Each row of a before or after table is a point. One or more steps were done to the points. Then noise was added and the rows were shuffled. The steps act on columns, c1 being the first. What was done? A step turns or swaps two columns, mirrors them in a line or flattens them onto one, adds a multiple of one to another, or multiplies or shifts one. Angles are multiples of 10 degrees, from the lower column toward the higher: turns from -170 to 170, lines from 10 to 170 but not 90. Use the fewest steps. Two steps may share a column if one is a turn and the other turns, adds or multiplies; they go together, in the order done. Otherwise the lowest column goes first.

Before:
[[-51  -6]
 [ -5 -15]
 [ 33 -11]
 [-23 -57]
 [ 24  34]
 [ 21 -11]
 [ 21  15]
 [ 25 -48]
 [ 13  -2]
 [ -6 -31]
 [-30  64]]
After (11 x 2):
[[-11  22]
 [ -2  15]
 [ 63 -30]
 [ 12  23]
 [-10  33]
 [-33  -6]
 [-56 -25]
 [-51  24]
 [-16  -5]
 [ 35  24]
 [ -9 -51]]
Steps: swap c1 and c2

Before (8 x 8):
[[ 12  21  18  55   0 -28  12  21]
 [  9 -16 -11 -57 -45 -14 -39  -6]
 [ -2 -18 -14 -18 -11  12 -44 -19]
 [-16   8 -18  29  25 -43  18  50]
 [-16  35 -39  34 -11 -22  15  38]
 [ 21  -5  15 -33 -14  32 -12   3]
 [ 54   0 -53  -9   1 -16 -13  18]
 [ 16  -7 -11 -42 -13   0  -3 -37]]
After (8 x 8):
[[  16   -7    4  -87  -17    0  -10  -15]
 [  20   -9   -9  -66  -18   35    9   -1]
 [ -17   36   30   67  -16  -25  -19   19]
 [  -3  -20   26  -33  -13   11   39  -11]
 [  11   20  -20  108    2  -22  -11   11]
 [   5  -16   17 -112  -44  -15   30   -1]
 [  55   -3   53  -20   -4  -16  -35    8]
 [ -17    7   13   56   22  -45  -15   16]]
Steps: turn c3 and c7 by 160 degrees; add -0.5 times c1 to c7; multiply c4 by 2; multiply c8 by 0.4

Before, 11 rows:
[[-20  11 -45 -41  12  -8  29  13 -51 -24  22 -30]
 [ -5  23 -34 -78   7  30   9 -52  21  -3   7  19]
 [ 54 -18  10 -31  -3  13 -25  -6 -33  28  31  34]
 [ 12 -31  29 -29 -13  -5 -74 -12 -38 -37  24 -13]
 [ -6  22   3 -43 -29  43 -11   5 -10  20  82 -15]
 [ 68   5  42 -28 -19   4   4 -39 -20 -46 -17  41]
 [  0  14 -10  24 -19  23   3 -19 -19 -45  63  22]
 [ -6  -5  39 -38 -32  16 -30 -65   0  31  57  39]
 [  0  -9   4 -18  51  12  23   9 -32  -4  40   4]
 [-52  31 -16 -11  11 -36 -27  -4  16 -32  42  -2]
 [ 31 -20 -29 -43 -40  36  48  15  14  -6   4  11]]
After:
[[  2  49  25 -22 -16  -1  -5   0   6  86  27 -22]
 [-10  -3   0 -40 -32  42 -19  12  21  -1  80  -2]
 [  5  -1 -13  29 -19  24  38 -30  12  22  58   6]
 [ -2  26   8 -23  50  10  19   0  11 -22  41   6]
 [-21  21 -43 -40  15  -5  36  32  30 -11  19 -14]
 [ 54  32   4 -28 -10  12 -41 -25  13   1  34  23]
 [ -7   5  42 -39 -33  15 -40 -72  -3  11  54 -15]
 [ 29   4 -28 -35 -44  33  29   9 -16 -39   1  17]
 [ -9 -29 -36 -85  12  27   7 -51 -10  -5   7 -24]
 [-55 -31 -14 -12   9 -36  20  -2   1  37  34  -2]
 [ 71  12  35 -26 -13   1  44 -61  10  14  -7   9]]
Steps: turn c2 and c9 by 140 degrees; multiply c9 by 0.7; mirror c7 and c10 in the line at 150 degrees; turn c8 and c12 by 40 degrees

Before:
[[-16   7 -39 -22 -26  35 -12  -9  10  10   4 -26  12  31 -32  25   4  32
   13 -13  62 -45 -20  -3]
 [ 35  18  24 -16  60 -10 -37  30 -21  10 -31 -31   8 -62 -49  68  24  12
  -20  17 -20  33  -4 -15]
 [ -7   7 -56  62 -36 -32  21  21  21 -20  13  -6   8 -32 -31  16  29 -38
  -12 -10  27 -11  24  34]
 [-20  13   6 -15  42   1  15  27  30   4 -19   9 -37 -35  22 -47  29 -48
   38  15  30   6 -15  -2]
 [ -6 -59  17 -21 -32   2  50 -41 -48  41  32  38  18 -24 -23  61   9  38
   -6  24  30  -2 -34 -68]
 [ 19 -20  -5  34 -25 -15  25 -49  -2  30 -54 -11  44 -60   9  23  46 -11
  -37 -55  13  44  31 -13]
 [ 12  29   5 -36   4 -52   9 -36  73  14   3 -17   2 -62 -29   5  -6  69
  -14  39  16 -16 -27  -5]
 [ 45   7 -17  51 -31 -14 -10 -11 -14   9  26 -18 -34   4   6  64  12   3
  -11  -5  22 -36  17  41]
 [-12 -30 -13   4 -19  17  -6  21  26   4  15  12  47 -21  18  40  22   6
  -26  -4   9   5 -16 -24]
 [ 40 -38 -46 -66  14  31  39 -42  45  34  40 -40 -14  53   9  -9  31  37
   -3  38  40 -21  16  -7]
 [-32  49  95 -14 -63 -76  34 -24 -24 -85  12 -18  -5  -2  -5  45   2  22
   23 -42  49   8 -25  -2]
 [-37  18  15   6 -26 -57   3 -16 -30   0   4 -26   2 -21 -18  -1  21  -6
  -41 -22 -16 -35  25 -39]
 [ 13  25 -24  28 -13 -30  -8  35 -13  -7 -60  13  17 -21   7  38  -5   1
   12  12  20  -5  -3   1]]
After (13 x 24):
[[ 17  27 -18  30  44 -31  -8  30 -46  -3  54  -9  16 -22   5 -13  -7  -2
   13   9  18  -7 -19  14]
 [ 32  14  21 -16  66 -11 -35  26  27   5   5   3   8 -67 -49  58  24  10
  -18  13 -21  35   8 -28]
 [ -6   5 -59  63  14 -32  19  19 -16  -9 -17  36   7 -30 -28 -38  33 -43
  -11 -10  32 -10 -19  13]
 [-13   8 -17 -24  25  36 -11  -8 -50   1  31  10  13  32 -36 -23   4  31
   18 -13  60 -47 -43 -23]
 [-36  49  85 -12  49 -81  33 -22  29 -96   5   6  -1   3  -6 -65   4  23
   23 -38  51   7  43 -19]
 [ 17 -16 -25  38  21 -17  26 -49  12  30  -5   0  43 -59  13 -27  43 -11
  -37 -55  11  47  19 -19]
 [ 44   7 -25  50  65 -11 -12  -9 -16   9  31  44 -37   2  11 -28  14   6
  -12  -4  24 -40   3   4]
 [ 38 -37 -47 -67  -4  31  41 -41 -22  19 -37  14 -19  56  11  14  29  40
    0  40  40 -17 -18 -39]
 [-20  10  15 -16 -48   4  13  30 -30  19 -17  -4 -37 -33  21  42  28 -48
   40  19  36   6 -10   5]
 [ -1 -56  36 -19  62   3  49 -43  58  28  15 -83  21 -23 -27 -30  10  39
   -8  25  34  -2 -14  -3]
 [-12 -32   5   7  39  12  -7  18  -1  -1 -30 -24  50 -23  18 -17  22   5
  -27  -2   8   5 -24  -3]
 [-37  18  -5   5   3 -57   8 -14 -21   1  52 -22   7 -21 -18 -26  20  -7
  -45 -23 -16 -38  26 -40]
 [ 14  29  18 -38   4 -52   5 -35 -62  -8 -43   2   6 -60 -27   6 -10  71
  -15  40  15 -12 -14 -19]]
Steps: turn c3 and c23 by 40 degrees; swap c5 and c16; add 1.5 times c22 to c11; turn c9 and c11 by -130 degrees; add -0.3 times c18 to c10; mirror c12 and c24 in the line at 60 degrees

Before (8 x 64):
[[ -12   17   18    2  -10    4  -14  -49  -12  -15   40   14    3    1
     4   -3   -3  -22    7   13   -6   74   -8    2  -24   14   28   39
    -9  -31    1  -71  -12   -3   18  -12   28   11   29   -5  -13    7
   -24   -5   -3  -35   16  -48  -17    3    1   -3   45  -24   -4   -1
   -37  -20  -16  -10    5    0   10  -38]
 [  11    9   18   10   17   52  -53  -21    4  -17    6   36   40  -46
     0   -9   10  -50   23   -8  -10   56  -47   31   15  -13    2   28
    -3  -18    5  -49  -19  -19    7   30   10  -16   -6    2  -17   27
   -57  -27   -4  -49    8  -49    5   12    5    1    2  -42   -1    4
   -19  -18    9    2  -14   55  -16   -2]
 [ -40   17   34  -42  -23  -21   39   35   -4   24  -13  -47   -8  -40
    72  -64   -2   34   15   27   10  -54  -26   52    6   -7  -10   15
    14   51   34   77  -37  -19   57  -24   38   25  -40   26  -56    1
     0   35   34   42  -57   -1   20   15   14   28  -24  -22   17   45
   -10   23  -16    7   57  -17  -29   22]
 [ -34   17   14  -22   12  -43   36   33  -10   14  -27  -13  -16  -35
    59  -62   59   41    4   14    7  -56   -7   48  -45  -11  -42    9
    26   34    7   67  -25  -27   31  -56   25   24  -14    1  -29   -1
   -26   44   19   54  -47    9  -15   26   46   17  -39  -35   16    5
     5   48   -8   41   48  -24  -14  -41]
 [  -4    6   33    1   14   54  -54  -15  -19  -37   33  -11   26  -30
   -13  -17   -7  -61   25   -6   12   31  -55    1   45  -24  -21   -7
    32  -51  -33  -32  -22  -10  -31  -22   51   19   16  -11  -15   20
   -23   -3  -43  -65   29  -48   -5   -1   -6  -40   50   -2   -2    3
   -19   -4   12   -5  -30   39   -9   -2]
 [ -27   18    8    7  -24  -31   50   16   18  -42   38   54  -80  -62
    -5  -15    7   -3  -10    8  -42   15  -18   66  -77   34   15   14
   -13   39   14   67   67  -18  -17  -15   44  -16    5   38   71   27
   -22    0  -46   52  -21   26  -25 -113   38    6    3   -6   73   44
    33   15   53   -4   56  -31  -12  -17]
 [  19    1    4    5   39   17   -7  -18    4  -46   46  -12   20    8
   -13  -18   48  -38  -11   11  -18   30   -8  -13   15   13   15   12
    24    5  -10  -56  -24   29  -36    1   36   -5   37   12   -1   27
   -30    7  -18  -52   22  -41  -17  -23  -21  -10   15  -41   -5  -25
   -49   -2  -25   33   -7   18  -11    0]
 [  47    1    1    0   28   26  -15  -39  -26  -13   12  -12   28    8
    16   -4   23  -19   63   -4  -12   31   -5   14    5   14   -1   27
   -13  -49  -10  -61  -61   -5   -6   -6   23  -38  -20  -19   -1   44
   -35   10  -44  -38  -12  -30   -1  -11    7   -8   27  -33  -26    1
   -53   -3  -11   -8   -9   -7   -9  -18]]
After:
[[  20    7    3    5   37   28  -10  -19   21   25   49  -14    9   12
   -13  -14   48   60  -11   16  -21   34   -3  -10   15   13   10   10
    28    8  -14  -49  -22   34  -36   -1   34   -5   35   14    1   21
   -28    9  -20  -49   19  -46  -20  -29  -24   -8   11  -48   -7  -26
   -51   -1  -27   30   -9   19   -4   -1]
 [ -13   16   20    3  -12    4  -12  -47    0    0   43   11    5   -1
     5   -5   -4   29    7    9   -6   77   -4    8  -23   13   28   38
    -9  -30   -4  -71  -11   -4   21   -9   30   15   27   -1  -11    6
   -29   -6  -10  -34    9  -45  -21    1   -4   -1   43  -24   -6   -4
   -41  -21  -15   -8    4    6    7  -41]
 [  15    6   16   15    2   55  -53  -23   18   -9   -2   36   42  -77
    -1   -3   12   52   22  -10  -12   52  -47   26   17  -12    3   30
    -1  -22   10  -46  -24  -21    4   30   13  -18   -3   10  -17   33
   -54  -29    1  -45    7  -53    1    8    2    5    2  -42    0    0
   -20  -22    1    5  -13   58  -17   -1]
 [ -42   16   34  -43  -20  -23   41   34  -19   -3  -16  -51   -7  -68
    73  -65   -8  -44   15   25   17  -56  -25   56    6  -13   -5   16
    14   52   32   87  -36  -26   57  -26   37   23  -39   23  -52    3
    -6   39   32   50  -55    0   22   11   14   29  -28  -28   11   49
   -11   14   -9    8   60  -18  -32   20]
 [ -25   26    1    5  -16  -35   49   16   24   33   33   51  -79  -96
   -11  -18   11   27   -9    7  -36   13  -16   69  -81   35   16   13
   -13   43   19   84   68  -17  -13  -11   42  -17    5   33   67   28
   -23    0  -45   45  -21   27  -22 -113   39    9    3   -4   73   47
    33   17   55   -4   48  -28  -10  -21]
 [ -30   15   12  -25   17  -36   33   30  -24    8  -28  -19  -16  -55
    59  -62   55  -44    8   20    9  -54   -9   46  -46  -10  -42   12
    28   33   12   65  -24  -28   34  -58   22   23  -19    7  -24   -1
   -18   45   14   56  -49   12  -16   28   47   16  -39  -39   14    5
     5   54   -9   40   48  -25  -15  -37]
 [  50    3    3   -6   27   38  -13  -41  -20    0   13  -10   22    9
    19   -6   17   23   63    2  -10   34   -8   16    9   19   -4   27
   -12  -56   -6  -71  -59   -4   -9  -11   22  -34  -18  -18   -1   41
   -37   10  -41  -34  -15  -28    1  -12    6   -8   31  -33  -33    0
   -55   -3  -14   -5  -11   -7   -6  -16]
 [ -10    6   33   -1    1   60  -56  -20   -2    0   34  -14   32  -51
    -9  -17   -3   72   20   -8   13   31  -51    3   48  -30  -26   -8
    27  -49  -36  -42  -24  -16  -33  -21   45   22   19  -10  -18   19
   -28   -2  -48  -63   27  -42  -10   -1   -5  -43   46   -1    0    1
   -18   -7    8   -3  -31   40   -6    5]]
Steps: turn c5 and c6 by 10 degrees; turn c10 and c18 by -150 degrees; add 0.3 times c18 to c9; multiply c14 by 1.6; add 0.5 times c40 to c32

Before (8 x 64):
[[-46 -45  30  15 -24  -6   7 -10  50   6  25  62  -3 -15   7  55 -40 -64
  -17  -6  -7  34   6   8  27 -18 -55 -60  32 -49  -4  16 -17 -29 -42 -65
   37   2  59 -50   1   9  22 -39 -14  50  34  44  54 -62 -31 -10  11  -2
   -9  56 -14  20   6  18  -1 -21  36  -3]
 [-50 -27  37   5 -26  20  17  22  44  26  38  50 -48  -3  40  66 -35 -53
    2   4 -11  43 -17  27  22 -10 -35 -44  -3 -31   9  53 -22 -23 -51 -55
   61  55  69 -40   2   9  11 -11   7   2  27  33  22  -9 -11 -27  21  12
   -8  36 -16   7  10  26 -25 -14  45  11]
 [ 21  21   5  19  56 -40 -70  26 -14 -15 -23   0  -5  69  13  17 -27  11
    7  18  25 -21  35   1 -26  29 -11  45 -14  62 -38   6   2 -12  27  22
  -40 -46 -18  17 -40  26  18  -1  23 -51 -23 -45  -8  31 -15 -45  -8 -13
   41 -41  19 -16  20  -8 -10  20 -39  10]
 [-51  -2  28  -5 -17  -2  29 -10  29  -2   5  17   7 -24  -3  52 -27 -10
    1  14 -11  10   2   1  17 -10 -27  17  35 -42 -25  17 -42   0 -42 -25
   13  18  28 -25 -11  11  38 -27   4   3  29  -3   7 -30 -58   4 -21 -15
   -8  -2  -5 -10 -58   8 -21 -33  -6  10]
 [ -6  25 -10  -2  -2 -33 -30 -15  -9 -14 -30  33  28  30  -1  -6 -13   2
   12  24  -9   1  10 -54 -36  25 -25  38   0 -11  -8   8   0  50  45  19
  -18 -52 -39  41 -14  31  -2  -3  22 -65  24  -2   2  36 -43 -28 -27 -22
   11 -22   8 -22 -13 -16 -58 -13 -12  -7]
 [ 10  10   9 -19  12   0 -41 -14 -17 -17  -1  26  56  19   9  -9   1  -9
    2  39 -40 -29   4 -24  17  13 -27  20  27   6 -19  14 -16  16   8  17
   -5  -5   9  -3 -20  26  51  18   9 -36  29 -11 -20   6 -32 -24  13 -33
   46 -23  24   6 -25 -31 -14  22  -7   4]
 [ 19 -13 -41  50  36  -7 -84  40   9 -23  -5 -31 -44  37   5  44  13 -44
   41  56  -3   0  74  18 -25  44  -3 -25 -10  29   9   6  -1 -16  20 -19
   -2 -40 -13 -25  -9  55  -4  38  19 -14 -36 -24 -52  12  -2 -56 -24  19
   47  -7  28 -34  50 -30  26  52  -6 -20]
 [-33 -27 -39  61  50  28 -46  42  -5  31  27  -2 -24 -19  -9  25  29 -55
   18  38 -26  50  24  57 -34 -40  12 -10 -21  86  13  53  29  19  18 -20
   -6  32 -35  22  40 -51 -40  32 -40 -50 -48   0  30  49  40 -73  50  44
  -15 -30 -47  56  51  43  51  21  15  29]]
After, 8 rows:
[[-32 -28 -39  69  48  24 -48  43  -2  33  28  -8 -25 -22 -11  26  26 -57
   16  35 -23  49  27  62 -33 -48   6 -12 -23  85  14  55  29  20   1  15
   -8  29 -29  22  34 -49 -40 -13  44 -51 -46   2  35  54  40 -73  48  45
  -15 -29 -45  56  55  44  51  21  14  33]
 [ 19  23   4  18  53 -39 -74  23  -8 -14 -26   7 -10  73  13  16 -29  11
    6  19  21 -24  38   1 -25  30 -12  46 -11  65 -39   7   2 -15 -17  29
  -42 -42 -18  23 -45  29  16   9 -30 -45 -25 -43 -10  31 -17 -49 -12   8
   38 -40  15  -7  20 -10  -2  21 -31 -11]
 [-56  -4  26  -3 -10   9  28 -13  32   2   3  15   8 -26   1  52 -31   0
   -3  21 -10   9   2   7  19 -15 -29  21  40 -40 -26  15 -36  -5  21  -5
   22  14  26 -28  -7  15  35 -19   5  -2  27 -10   6 -28 -61   7 -19 -42
   -6  -6  -6 -13 -55  13 -24 -36  -9  24]
 [ -2  20  -9   0  -6 -32 -25 -20 -11 -13 -27  43  26  34  -2  -6 -13   9
   16  20  -8   1  15 -53 -35  29 -24  30  -1 -10  -7   9   3  45 -40   5
  -18 -59 -42  40 -15  33   0   7 -28 -71  21   0   4  30 -47 -29 -33  16
   11 -22   6 -21  -8 -20 -54 -19  -7 -17]
 [-46 -44  28  17 -28  -3  11  -6  49  10  24  60   1 -15   2  56 -40 -29
  -17 -10  -6  34   7  14  27 -25 -56 -59  29 -51  -2  22 -14 -22  25 -59
   27  -2  62 -52   1   6  22 -63  20  49  34  43  55 -61 -29 -16   8 -32
   -4  63 -12  18   2  23  -2 -21  35  43]
 [ 12  11   7 -20  15  -8 -36 -19 -15 -16  -8  25  58  22  12 -12   5 -17
    4  38 -40 -26   5 -22  17  11 -26  19  25  12 -20  11 -10  19 -22  18
   -1  -3   9  -2 -14  32  46   2 -20 -38  31 -12 -23   0 -33 -23   6 -15
   45 -23  28   6 -24 -34 -13  22  -1 -19]
 [ 15 -12 -43  54  35  -6 -89  39   6 -28  -4 -20 -47  35   3  42  18 -52
   41  56   3   3  74  21 -31  45  -6 -28 -11  23   4  12  -6 -17  10 -34
   -3 -40 -14 -29  -8  54  -7 -11 -17 -14 -32 -27 -54   7  -3 -57 -24  23
   39  -7  28 -40  53 -26  28  48  -2   0]
 [-46 -28  35   5 -22  23  19  25  45  21  39  48 -49  -6  44  68 -34 -34
    7   6 -15  44 -17  25  21 -10 -37 -44  -2 -25   6  53 -21 -24  49 -38
   61  52  67 -40   1  13   6 -38  13   8  32  35  24  -8 -11 -26  28 -25
   -4  35 -11   9  11  23 -27 -16  40  52]]
Steps: multiply c44 by 0.7; turn c18 and c44 by 40 degrees; turn c35 and c54 by 40 degrees; turn c35 and c45 by -160 degrees; turn c36 and c64 by -50 degrees; multiply c36 by 1.3
